Each point is reached from the start by the listed moves, each made 0, 1 or 2 times, or once backwards (-1), plus a little noise. Say if it took an odd or an even number of moves. Then give how often each move was made.

Moves:
(1): [ 39   8 -11  43]
(2): [-21  15  29  23]
Start: [  0  -5  -9 -10]
Points:
[-43  26  50  34] => even (0, 2)
[ 78  11 -30  74] => even (2, 0)
[ 0 -5 -9 -9] => even (0, 0)

Moves:
(1): [ -3  -1 -14  -3   2 -10  -6  -6  -3  -5]
(2): [ -7  20  14   5   7   8   2 -15   1 -17]
(3): [ -7 -14  15 -12  21  -9   2   9  -2  -9]
(4): [ -7   7  -5   1   5  10 -22  -3  18 -10]
(5): [ -4  -5  -9  -2   5  -3  14 -10  22  -6]
(6): [-9 -6 -8 -4  8  3 -2 -7 -1  2]
(7): [ -5  -4   0 -14 -12 -11 -13  -5  14  20]
(8): [  4   2  -4  -5  13   6   2 -14   0  21]
Start: [-10  -5  -7  -4   8  -1   1   2   3 -10]
Points:
[ -49   24   11   -7   87    0  -16  -25   39 -121] => odd (2, 2, 2, 2, 1, -1, -1, 0)
[  1 -20   0 -13 -38 -28 -27  43  -5   9] => odd (0, -1, 0, 0, -1, -1, 1, -1)
[ -4 -52  -6 -22  46 -51  29  38 -40 -34] => even (2, -1, 2, -1, 0, -1, -1, 0)
[-31  29 -14   9  58  46 -27 -36  27 -44] => even (0, 1, 0, 2, 0, 1, -1, 1)
[-68  -5 -14 -31  43 -28  -9 -48  30 -65] => even (2, 2, 1, 0, 1, 2, 1, -1)
[-56  32 -29 -38  48  14 -55 -99  87   9] => odd (1, 2, 0, 2, 1, 1, 2, 2)

Moves:
(1): [ 17   4 -11 -12  -8   1  -6   1  -6  10   7   8  -5  -8  -9  10]
(2): [-2 12  5 -1  7 -5 -1 -7  0 -3  3 17  6 -1 11 -9]
(3): [ 20   7   5  -8  -5   1   3  -5  12  -5  -7 -19  -8   2 -12   2]
(4): [  4   7   2   2 -15   3  -9   2   9   5   8   7   2   4  13   9]
(5): [-14   5  -9  -3  -2  11  -9   5  -2  -5   3  -5   4   0   4   4]
(6): [  3  -1   6  -3  12  -2   2   2  -5   4  -4   6   2  -3 -11  -8]
(7): [  3 -11   1   9   4   1  -1  -1   9  -4  -5   5   7   0   3   3]
(8): [ -2  -5 -16  29   6   8  -3   9  -6   4  -1  -7   0  -7 -11  -1]
(9): [  9  -6  -4  -3  11  -9  -9 -11  -3  -1  -3   4   9   8   0  15]
(10): [-1  1 -5 10  3  8  5  9 -7 -3  2 -6 -8 -8 -3  2]
(11): [  0   5  -1  -3 -10   2  -5   1 -18   1  -3  -8 -10  -2 -13   7]
(12): [ -5  10   2  -2  -1  -3   3  -2 -12 -12  -6  -3   2  15 -11   7]
(13): [-4 -3 -2  4  3 -3 -1 -7 -9  1  6  1 -8  4 -2  4]
(14): [  6 -11   5   7  -3   1   5  -1  -1   1   1  -1   8   6   0   0]
Start: [ 4 -1  6  2 -6  1  9 -8  5 -3 -4  9 -5 -1  4  8]
Points:
[121 -10 -13   8 -17   4 -41 -29  26  26  -2  30  12 -10 -24  69] => even (2, 1, 2, 2, 0, 1, 2, 1, 2, 0, 1, -1, 0, 1)
[-14  37 -12 -31 -45  22 -35   3 -16 -18   5  -8 -15  25  11  76] => odd (0, -1, 0, 2, 2, 0, 0, -1, 1, 1, 1, 1, 0, -1)
[-11   0 -19  88   6  48  -7  28  47   4  10 -10 -12 -31  20  -7] => odd (-1, 0, 1, 2, 1, 1, 1, 2, -1, 1, -1, -1, 1, -1)
